Each row is a point. To make a cloud, some directions were put in groups of two or more. Within a group, all points are equally far from the middle, so they leave a hole (a ring in 2 directions, a hollow ball in 3). The other directions are filled evenly. Then the cloud was stretched, turned, moved and blurred a little. How many holes are there, and how many directions does each take, smallest first?
(in the rows, 128 means zero)

Cloud (14 x 2):
[[113 127]
 [157  89]
 [ 55 126]
 [ 72 141]
 [ 48 116]
 [ 61  73]
 [ 49 151]
 [109 173]
 [159  85]
 [133 118]
 [152 112]
 [165 145]
 [152 114]
 [171 114]]
Holes: 0

Cloud (27 x 4):
[[179 174 170  93]
 [119 125 113 154]
 [114 160 124  44]
 [192  85 170  87]
 [107 126 101 104]
 [165  57 154  76]
 [102  85 107  91]
 [148 132 182 175]
 [159  64 103  92]
 [117 148 147  58]
 [129  79 186 176]
 [106 101 110 148]
 [115  80  73 138]
 [ 96  97 132 108]
 [163  84 204 113]
 [ 83 134 184 113]
 [137 121 199  68]
 [191  63 162  98]
 [127  83 192  58]
 [141 139 103  80]
 [ 85 112 155 145]
 [162 112 180  92]
 [147  68 149 160]
 [ 96 107 181  83]
 [183  99 129  70]
 [ 99 127 147 120]
 [171 114 203  81]]
Holes: 0

Cloud (55 x 6):
[[139 114 104  44 182  97]
 [121 171  79  87 193  52]
 [107 190 193 171 139 127]
 [145 151 170  52 170 156]
 [108 102 103 115 197 104]
 [ 60 149 114 135 197 120]
 [149 140 190  63 171  53]
 [ 83 160 105 110 165 168]
 [ 87 205 150  60 137  77]
 [165 143 197  59 163 137]
 [ 84  97 137 190  88 140]
 [111  93 168 181  66 148]
 [184 110 118 134  98 167]
 [164 160  61 152 122 123]
 [ 75 144 134 101 190  65]
 [133 157  92 122  87 173]
 [ 35 117  80 119  91  87]
 [ 94 128  92 188 157 110]
 [ 81 197  94 140 107 176]
 [152 110 101 151 104 101]
 [170 133 166  68 148 127]
 [148  90 136 120  98 106]
 [141 124 111  67 129  94]
 [ 71  96 167 126  89  47]
 [174 153 133 169 135  75]
 [ 67 143 126 147  97 169]
 [141 177 179 155 126  80]
 [ 62 120  77 134 114  86]
 [ 52 133 158  67 172 164]
 [165  94 140 136 132 136]
 [ 66  56 127 124  83 154]
 [133 155 121 136  81 128]
 [160 135 150 162 164 161]
 [ 85 168 192  44 129 137]
 [106 110 148 166 129  68]
 [ 65  64 112  81  81 152]
 [153 176 108 108 121 172]
 [106 163 169 163 131 134]
 [164 191 146  89 126 163]
 [ 99 180 115  32 140 136]
 [ 81 132 194  54 101 158]
 [103 194 210 101 183  86]
 [178  95 121 130  85 108]
 [159  94 126 165 139 158]
 [ 96 141 119  87 173  64]
 [153 112  76  97 140 156]
 [153 204 144 153 182  88]
 [ 63 135  92 119  99 118]
 [ 62  96 118  96 109  96]
 [113  95  68 160 127 171]
 [159 102 165 162  90 156]
 [125 196 150  96 162 152]
 [ 46 170  93 100 182 112]
 [ 97  85  54 112  84 147]
 [123 191 139 104  66 137]]
Holes: 0

Cloud (76 x 8):
[[ 98  85 104 112 156 105 156  76]
 [104 128 208 174 150  97 157 153]
 [ 75 125 171 171  93 137 126 115]
 [ 88 164 131 155 112 129 131 194]
 [158  87 114  94 131 134 113 144]
 [ 87 146 172 185  85 128 147 191]
 [ 93  49 154 141 158  96 145 187]
 [ 58 155 169 127  75 126  62 143]
 [173 146  92  44 186  82 124 162]
 [ 72 143 101 151 119 151 143 107]
 [ 78 125 178  77 106 141 101 118]
 [134 202  73  80 106 180  85  99]
 [133 127 120 143  83  86 140 162]
 [144 142  81  77  93  35 150 193]
 [ 64  82 163 106  86  88  94 176]
 [101  66  96  41 159 146  98 203]
 [178 134  63 148  94 138  36 119]
 [144  71 135 153  86  71  45 163]
 [165 191  73  81 103 151 131 152]
 [118 126 131 118 154 186 110 121]
 [ 86 100  65 130 117 104 103 163]
 [ 79 118  81 160 101 139 100 225]
 [ 91 111  75  69 147  73 140 170]
 [129 125 161  97 126  57  68 154]
 [ 73 190 168  83  74 162 133  85]
 [147  87 169 179 141 124 137 119]
 [131 113 152 158 171 101 116  80]
 [158 178  75 146 126 103 110 102]
 [ 73 145 106 166  74 161 115 113]
 [ 65  86 142 137 111 191  56  95]
 [115  92 120 159 143 129 110  61]
 [ 61 162  92  68  91 164 105 113]
 [103  82  85 118 129  63 173 111]
 [140 200 105  99 127 145 118 126]
 [174 153 144  70  60 183  71 121]
 [135  80 156 121 154  84 104 129]
 [132 165 212 101 171 110 100  48]
 [116 178 115 142 159  61  34 169]
 [124  75 133  86 110  81  85 102]
 [136 118 183 159 132 135 156  56]
 [160 129 162 133  70 123 146 141]
 [117  80 140 126 178 122 114 138]
 [ 54  94  62 130 161 128 152  89]
 [ 83 131 211  81 181  79 142 161]
 [170 143 129 115  95  92  89 169]
 [154  82 112 147 119  32  76 165]
 [167  84 169  60 123 161 165 142]
 [ 60 181 101  62 139  72 108 120]
 [ 83 111  64 124 127 151  89  95]
 [172 133  77 176 202 135 151 114]
 [169 115  75 125 102 142  71 166]
 [101 139 177 120 101 105 172 140]
 [ 63 130 160 171 155 203  98 142]
 [177  63 129 157 117  97 107 170]
 [120 120 100 131 101 164  72 202]
 [133  96 171  83  78  60  92 135]
 [122 116 187 103 156  61 154 147]
 [ 57  97 156 153 166 198  77 153]
 [ 94 150  96 149 168 137  55 103]
 [ 87 119 129  95 147  58  83  95]
 [117  87 177 106 124 116 178 168]
 [ 81 111  97  55 162  56 122 127]
 [154 128 141 152 102  76  51  52]
 [ 68 110 168 155 127 139 101 157]
 [ 50 176  91 121 136  89  93 117]
 [ 91 104  91 160 186  61 120  95]
 [164 200 137  68 112 138  75 124]
 [174 162 103  76 203  86 133 172]
 [ 44 189 103  79 152 114  60 152]
 [ 91 143 158 117 102 168 141 132]
 [ 56 154 110  88 185  85  71 154]
 [149 178 140 111  91  81 137 177]
 [159  82 112 164 187  50 133  94]
 [ 69 169  76  81 113  85  58 133]
 [128 123  90 174 115 121 136 179]
 [ 71 169 162 152  85 171  70 203]]
Holes: 0

Cloud (101 x 9):
[[183  86  76 170 148 119 162 166  89]
 [124 139 132 149 106 122  76 151 152]
 [154 176 180 128 128 121 204  98 158]
 [183 162  58  92 164 132 166 108 131]
 [187 171 163 183 105 151 138  78 137]
 [194  69 160 127 169 174 190 157  93]
 [143  53 137 116 129 206 159  97  48]
 [161 183 107 135 148 192 143  81 101]
 [194 171 120 137 148 176 200  81 137]
 [179  68  91 105 137 130 151 181  83]
 [120 117 142 205 123 167 181  90 141]
 [167 161 182 192 121 126 116 120 158]
 [184 107 150 171 194  87 135  90  86]
 [193  99 163 120 206 146 126 160 102]
 [110 150 116  93  76 127 154  54 170]
 [161  96  44 143 139 141 121 109  96]
 [183  85 133  60 129 145 201 122  97]
 [116 133 145 124 138 127 179 214  86]
 [189  63 160  85 141 106 149 129 171]
 [191 157  72  55 124 143 161 122 141]
 [100 134 146  71  91 148 189  76 136]
 [168  83 136  56 190 113 173 134  74]
 [168  99  89 169 176  66 148  98  97]
 [195  98 139  70  83 136 143  78  94]
 [151 170 147 145 196 128 206 108  87]
 [187  71 161 160 181 116 203 141  95]
 [190  85 179  75 130 148 162  82  85]
 [138  81 102 100 217  79 143 105 100]
 [158  55 136  88 127 183 157 157 148]
 [110 166  93 123 107 117 191 124 165]
 [164  71  98  89 141 112 171 161 155]
 [119 158 108 104 150 111 132 181 172]
 [ 83 171  77  80 117 120 152 105  95]
 [101  92 110 116 137 196 103 157 103]
 [205  90 102 130  96 188 132 139 105]
 [142 152 121 121 171 110  88 182 101]
 [ 97 159 125 120  80 136 200 100  77]
 [191 121  71  83 158 136 199 116 165]
 [119 175 172 135 153 141 183  64  96]
 [130 108  75 146 185 144 161  46 102]
 [163  60 175 174 116 124 140  69 114]
 [119  75 106  84 102 164 152  55  58]
 [162 159 124 167 101 192 154 133  76]
 [171 155 151 146  70 166 126  95  87]
 [ 89 115  92 136 162  80 161 160 122]
 [141 129 230 140 102 158 169 120 164]
 [126  85 132 197 192 177 145 106 121]
 [139  75 113 114 163 201 109  72  90]
 [120 165 141  81 203  96 134 125  87]
 [211  90 137 140 146 123 197 173 137]
 [160 139 166 140 138  64 118 119  69]
 [148 109  61  96 176 146 216  92  60]
 [ 82 149 131  60 155 124 160  87 123]
 [166 131 143 138 130  71 100 133  61]
 [198 136 129  95 159 202 164 179 136]
 [125 133 148 210 118 151 167 114 162]
 [181 109 130  91 160 209 185 119  65]
 [127 152 161 126  65 144 190 116  89]
 [128 137 150 117 155 167  84 175 168]
 [162 157  69  83 168 110 110 105  82]
 [149 134 159 108 131 162 209 166  42]
 [155 133 207 132 105 107 142 145 103]
 [129 162 154 166 122  86 134 110 170]
 [175 115 141 106 205 117 165  52 105]
 [144 171 111 160 126 106 184  87  45]
 [167 168 116 101 167 219 143 124 112]
 [190  79 129 114 186  90 141 165 123]
 [106 169 159 131 204 144 137  95 111]
 [139  67 160 128  81 208 127 118 131]
 [ 76 143  80 149 136 162 202  95  80]
 [164  75 153 133  92 183 125  36 127]
 [168 166 127 118  72 137  81 111 132]
 [151 100  76 141 172 108 110  60 106]
 [123 113 156 131  85 115 145  37 161]
 [148  83 149 168  69 160 115  63 150]
 [159 109  94  94 139 135 218  54  62]
 [191  98 150 168 171 167 206  71 129]
 [119 131 134 178 119 151 204 152 157]
 [146 163 147  74 126 205 170 101  80]
 [ 91  90 141 162 140 126  80 115  79]
 [120 187 121 172 175 135 150  98 116]
 [137 162 123 124 140 210 190 140  57]
 [122 150 195  87 162 125 171  89  52]
 [ 94  94 200 157 186 165 163 109  91]
 [103 125 179 130 100 112 202 137  89]
 [175  79 113 158 215 163 181 155 102]
 [165  89 104  93 221 148 190 142  93]
 [166 128 158 135 204 132 223 129  56]
 [207 124 176  99 154 107 187  70 158]
 [142  59 156  87 190  96 156 103  98]
 [105 134 194 186 139 112 142 105  69]
 [170 165  96 146 153 138 180 189 124]
 [142  89  67  67 181 159 177 120 103]
 [116  61 182 162 132 147 206 101  74]
 [ 84 151 118 170 142  86 135  85  93]
 [186 139  88  91  98 148 110 156 102]
 [174  94 146 151 164  90 197  56 114]
 [106 161  79 122 152 124 148 145 175]
 [147  53 151 130 118 197 136 158 134]
 [103 132 121 160 162 140  94  82 146]
 [177  79 179 152 142 120 170  43 148]]
Holes: 2 (2, 6)

Cloud (103 x 9):
[[182  97 112  80 212 180 146  97 132]
 [118 138 117  87 129 175  79  91  85]
 [ 74 151 182  86 121 154  97 136 145]
 [ 77  89 172 113 163  63 103 124  94]
 [141 160 165 132  95 158 128 159 183]
 [112 109 208 113 114 136 177 108 110]
 [151 176  75 156 119 135  97  63 106]
 [116 131  57 108 180 170 116  84 123]
 [140 107 200 151 134 141 103 190 109]
 [ 83 112 119 168 149 148 195  44  75]
 [151  75 165  97 116 172  84  58 103]
 [116 142 123 219 131 117 102  88 150]
 [155 103 128 184 157  61 107 109  79]
 [ 93  83 183 145 189  74 163 107 144]
 [142  83 190 115 136  44 118  38 129]
 [158 154 185  73 204 135 167  82 184]
 [159 135 203 120 169 136  75 141 139]
 [ 75  76 163 201 108 107 103 136 126]
 [ 80  77 102 115 144  67  97 150 122]
 [130 115 139 126 135 152 186  94 207]
 [ 57 141 145 156 151 135  45  56 145]
 [115 125 147 131 215  74 151 117  85]
 [159  87 138 123 172  45  95  68  77]
 [179 115 154 131 159  79 150  59 203]
 [166  84  92 186 136  94 102  97 119]
 [143  93 117 134  92 155 106 107 178]
 [133 172 115  97 141 208 158 155 145]
 [112  64  83 107 160 154 130 145 109]
 [119 110  78 139 172 191 108  78 103]
 [ 91  87  77 133 106  72  91 127 145]
 [159 112 173  75 156  92 160  76 153]
 [ 59 159 203 109 121 125 153 145 128]
 [111  65 167 185  94  83  94 136 162]
 [201 107 165 114 186  64 120  79 133]
 [145  96 196  88 164 154 160  98  90]
 [151 132 152 149 172  61 199 119 141]
 [ 93 180 152 103  93 123 128 148 185]
 [163 185  90 134 173 172 115  87 181]
 [136 108 137  88 118 209 191 135 146]
 [130 148 178 144 149 102 193  32 169]
 [204 129 155 131 157  51 145  97 109]
 [ 36 161 147 119 169 161 113  70 168]
 [141 135  62 134 168 155 117 149 153]
 [114 120 138 110 166 223 133 108  94]
 [ 84 133 154  82  97 139  39 142 158]
 [110  81 157 124 113  76  86  95 211]
 [122 166 161 206  95 128  88 168 125]
 [127 153  80 136  84 113  76 146 174]
 [153  75 123  81 127 108  88 167  95]
 [ 92 106 144  84 174 152  82 111 111]
 [146 133 144  69 152 137 127 135 186]
 [173 150  96 122 221 113 124 120 158]
 [111 177 137 118 162 114 196  41  82]
 [150  96 110 142  95 166  54  60 103]
 [ 66 125 200 127 177 120 201 109 124]
 [139  73 151 130 132 131 194  82 166]
 [187 123 150 176  96  83 179  63 121]
 [156 100 189 174 189 170 188 129 110]
 [135 100  92 119 135  98  48 166 137]
 [134 169 107 115 186 102 154 191 106]
 [144 170 140 126 221  78 159 158 148]
 [138 106 179 134 118 183 119 170  78]
 [157 199 126 107 134 171 112  88 149]
 [155 141 136 154  48 148 163  91 129]
 [194 104 109 164 146 172 139 108 153]
 [163 123  70 148 213 144 120 101 149]
 [ 71  87 145  95 114 176 136 148 136]
 [152 175  81 151 170  79 139  84 111]
 [148 134 178 117 151 144 119 210 177]
 [ 93 122  89 204 132 134 172 125 169]
 [109 138 171 142  59 154  71 101 134]
 [135 179 165 117 149 127 143  94  48]
 [200 117 201 126 149  99 141 101  91]
 [ 93  93 181 118 195  69 102 160 120]
 [158 212 155 143 166  99 144  66 204]
 [ 96 153  71 128 158 110 117  27 137]
 [ 49 133 102 194 157 172 117 152 152]
 [144 123 105 176 184 137 103 154 198]
 [ 87 151 129 137 132  85 184  79 171]
 [ 82 145 134 154 146 117 162 125  34]
 [180 162 186 123 157 107 124  78  54]
 [ 78 200 166 109 156 128 148  66 175]
 [ 73 140 139 127  66 155 122 102  94]
 [139 101 181 166 114  51 144  96 167]
 [165 193 150 167 153 141 124 156 158]
 [ 92  95 119 129 119  57  93 107 202]
 [136 141 173  55 165 150  81  82 167]
 [108  68 120 168 152  58 139 148 124]
 [140 160  74  96 106  96 127  29 123]
 [118 181 184 128 144  66 166 127 107]
 [171 174 101 157 159  72 129  96  93]
 [ 98  96 177 135 155  99 152 111  48]
 [114  87 184 163 179  49 114  52 156]
 [111 146 143 154  77 143  86  31 137]
 [ 96 113 108 215 145 103 180 105 119]
 [167 188 175 135 206 140 112  86 108]
 [107 100 141 156 187 131  44  55 127]
 [152 186 157 180 180  70 161 124 174]
 [175 118 102 190 203 111 147  57 182]
 [131 117 199 136 216  71 170  72 174]
 [ 96 120  76 192 141 113 100 147 154]
 [ 99  91 163  95 133 153  80 185 130]
 [198 157 154 133  98  71 143 176  79]]
Holes: 1 (6)

Cloud (92 x 9):
[[181 137 136 125  85 155 152 102  21]
 [118  75 122 125 101 246 196 144 119]
 [104  63 127  91 127 158 130 139 208]
 [ 80  78 112 175 152 147 142 133 120]
 [190 161 145 162 188 172 139 154 139]
 [178 117  72 158 128 118 150 100  67]
 [183 118 142  89  49 171 120  97 101]
 [217 147 100 144  71 119 128 186  94]
 [ 89  73 107 140 108 213 153 133  86]
 [113  89 167 114 119 104 194 125 150]
 [171 181 151 144  64 133 136 153 194]
 [136 110 184 146 117 139 102  65 134]
 [110 106 130 137  43 126 146 137 192]
 [181 181  74 173 128 128 139 125 157]
 [176  83 134 165  61 158  80 132 131]
 [ 69 161 122  96 138 116 189  75 114]
 [102 115 194 164  93 136 203 140  69]
 [147 173 157 129 110 128 159 100  49]
 [164 121 147 149  26 123 138 121 134]
 [151 135 187 145  68 118  76 137 170]
 [109 124 123 155 108 165 180 171 134]
 [188 154  99 183 113 120 144 111 139]
 [193 202 173 188 118 124 207 144 128]
 [167 193 165 100 109  99 152 103 197]
 [137 186 159 134  95 143 103 164  63]
 [135  95  88 100  96  76 131 113 139]
 [106 115  62 118 163 188 120 100 112]
 [ 81 149 148 158 143 150 202  84  89]
 [102 162 101 190 114 112 170 151 154]
 [190 149  90 180 132 133 100 176 164]
 [119 145 173 127 133 187 133 122 165]
 [ 97 130 142 132 101 189 197 152 131]
 [167  44  90 156  77 184 112 149 110]
 [112 100 114  95 161 143 171 143 134]
 [218 125 140 111 108 149 203 154 125]
 [138 174 147 159   7 101 150 114 141]
 [144 129 163  99 103 176 125  56 141]
 [123 183 160 152 173 133  81 161 119]
 [143 179 119 171 139 134 214 164 148]
 [145 167  79  70  73 115  65 161 149]
 [131 182 115 152 155 135 213 172  99]
 [147 140 214 129  82  87 139 185  97]
 [136  70 145 177  69 122 194 185  75]
 [110 169 100 142 121 150 184 173  91]
 [143 148  49 114 143 156 163 147 137]
 [179 138 143 121 113 180 160 227 120]
 [182 173  83  77  97 111 112 122 176]
 [ 98 132 133 179  96 147 148  74  53]
 [153 125 119 144  95 152 170  60  34]
 [ 82 134 129 175 170 137 121 120  84]
 [165 142 145 204 161 125 113 124 194]
 [195 147 143 160  82 123 107 145 141]
 [194 111 185 102  77 170 119 163  79]
 [153  95 162 107 124 208 174 101 168]
 [204 207 139 143  76 194 146 115 130]
 [132  78 168  90 106 192 114 185 138]
 [ 51 159 136  84  94 177 122 152 162]
 [138 184  46 123 118 198 183 137 128]
 [191 141 118 132  61 160 185 125 159]
 [103 115 193 153 115 102 144 166  59]
 [164  94 140 165  33 134 201 137 116]
 [138  83 186  94  91 158 166 166  64]
 [156 132  76  71 102 106 147  81 105]
 [210  85 140 148  84 196 191  90 136]
 [153 128  93 198  80 154  99 142  97]
 [118 195 157 185 120 168 207 172 107]
 [170 199 122  59 100 140 117 160  68]
 [ 90  80 175 206  70 156 159 119 190]
 [108 182 111 147 180 192 154  94 108]
 [149 198 119 183  42 146 127 120 129]
 [128 124 117 124  70 144  80  76 166]
 [ 86 121 144 120  85 129 129 221 132]
 [100 118  79 137 140 234 174 117 121]
 [158  91  79 100 106 195 125 122  38]
 [160 185 149 153 104  62 142 130 196]
 [ 79 118 101 194  68 153 112 113 139]
 [156 115 139 127 140 115 146 197 144]
 [ 98 174  91 195 132 105 135 176 125]
 [190 136  64  97 122 104 154 141 132]
 [147 156 105 105 114 141 177 216 137]
 [166 137 158 182 170 150 129  88  53]
 [170  97  69 164 126 167 168 103 132]
 [114 108  99 130  93 233 110 136  66]
 [133  98 112 148  45 150 157  68 144]
 [143 181 181 111  99 149 102 157 131]
 [147 123 102 121 127 131  82  50 162]
 [219 198 119 103 107 143 111 146  87]
 [199 139 168 143 120 189 149 163 112]
 [ 58 128 116  69 107 157 168 120 155]
 [199 190 114  86 109 140 123 160  37]
 [151 134  83 193 147 170 162 117 184]
 [132 138 120 114 110  80  95  74 109]]
Holes: 1 (3)

Cloud (98 x 9):
[[149 143  56 163 156 114  99 173 191]
 [126 143 150  54 109  90  81 122 175]
 [128 143  81 124 126  95  67 153 206]
 [148  99  88 179 108  81 145  77 165]
 [176 149 109 137 104 127 103 163 119]
 [189 152  86 122 106  46 139 118 137]
 [129 160 128 125 121 124 194  61 177]
 [143  93 170  96 184 113 147  70 179]
 [ 95 168 138 102 156 107 151  81 191]
 [129 137 162 125  74 128  75 184 188]
 [156 126 151  91 157  83  91 132  60]
 [117 128 129 120 116  85 148  44 208]
 [199 105  88 152 112  63 108 119 150]
 [ 99 176 154 143 123 171 191 168 154]
 [157 189 136 165 163  80 150 146 155]
 [211 123 116 213 129 119 100  93 150]
 [133 159 102  39 118 104  43 147 106]
 [179 141 150 162  99 191 181  97 131]
 [181  75 119 109 155 142  67 174 193]
 [204 204 133 139 112  83 116 106  66]
 [104 108 188 125  50 177 174 104 169]
 [110  93  85  75 105  72 178  81 150]
 [108 142 108  92 125  87  75 127 152]
 [151 168 111  85 108  49 169 144 192]
 [ 70 197  91  85 108  98 112 116 197]
 [214 172 146 138 129  89 179 102 101]
 [110  89 156 219  91 157  90  83 159]
 [109 123 186 126  97 164 159 135  91]
 [127 185  83 144  60 103 146 182 125]
 [ 98 102 166  73 185  98 173 140 179]
 [183 200 139 122  77  91 164 171 125]
 [100 129 137 159  62 102  95 157 138]
 [119 198 142 144  95  96  88 175 230]
 [103 189 131 207 157 101 118  51  92]
 [170 190 107 102 172 101 153 124 118]
 [ 75  98 122  94 156 179 106 137 143]
 [176 194 181  96  88 111 143 110 130]
 [107 165 179 134 117 129  81  83 100]
 [154 201  71 148 127 149 129 126  88]
 [160 137 122 132  90  93  83 193 192]
 [140 194 175  74 165 100 181 143 103]
 [177 131 158  43 110 105 128 135 150]
 [ 72 160 120 122 131 126  85 105 185]
 [153 153 151 153  55 105 181 146 171]
 [164 169 153  24  81 181 125 159 128]
 [195 127 149 140 128 163 156 206 199]
 [151  82 155  86 109 118 117 105 182]
 [171  97  97 170  32  97 126 184 160]
 [173 177 157 161 141 226 169  71 122]
 [122 141  98  96  77  57 100  31 103]
 [159 180 160 104 116  76 118 153  98]
 [186 186 162 165 145  66  78 162 158]
 [172 170 191 107 117 147 145 186 101]
 [ 76 190 102 154  92  43  81  83 164]
 [171 143 110 159 154 172 132  99 225]
 [125 155 158  75  89 118 161 152 219]
 [137  92 179 153 138 155 177 189 171]
 [187 169 199 155 103  87  73 152 150]
 [195 164 148 165 125 127 160 133 198]
 [176 196 191  97  75  98 176  89 115]
 [187  94 156  62 153 120 113 121 173]
 [124 162  97 190 122 103 163 130 119]
 [122 193 135 152  77 124 130 140 149]
 [161 118 163  93  43 127 150  91  94]
 [ 92 150 125 110  95 123  60  53 113]
 [152  98  76 113  66 128 146 172 174]
 [193  95 110 163 106 104 138 126 136]
 [188 151  72  98 127 109 102  87 144]
 [102 182 196 156 177 126 141  67 101]
 [178 131 175 109 133 164 138 167  73]
 [173 100 143 157 127 124  73 123 189]
 [133  93 172 149 133 181 176 145 169]
 [182 144  84 135  69 147 170 106 140]
 [191 127 178  92  86  96 160  63  82]
 [180 131 153 152 141 132 178 106 134]
 [183 178 133  63 123 112 180 166 198]
 [177  65 137 167  92  65 159  73 122]
 [109 185 123 177 163 155 192 129  99]
 [208 131 181 156 142 138 109  90 101]
 [182  99 181 135 142 171  93 146 134]
 [116 181 147 124 123 114 180  53  91]
 [132 177 121 142 114 169  81 110 113]
 [138 152 205 142 103  65  65 170 130]
 [206 116 207 137  62 121 135 134 123]
 [195 110 194 155 145  86  82 123  95]
 [137 145 115 173  72  43 101 166 159]
 [176 163 168 194 135 168 134  67  91]
 [168 128  98 143 124 125 125 145 143]
 [190 163 201 132  27 181 146  96  93]
 [186 141 161 114  76  92  64 141  62]
 [131 117  98 191 113 109 169  60 165]
 [116 171 105 113 108  90  74 103 130]
 [110 118 120 135 145 170 175 173  98]
 [165 120 154 146 114  68 166 172 156]
 [ 95 169 137 138 123 176 108  75 188]
 [166 184  70 158 133 119 155 134 133]
 [175 178  69  74 102  63 128 161 133]
 [ 84  95 120 100 172 159 125 117 119]]
Holes: 0
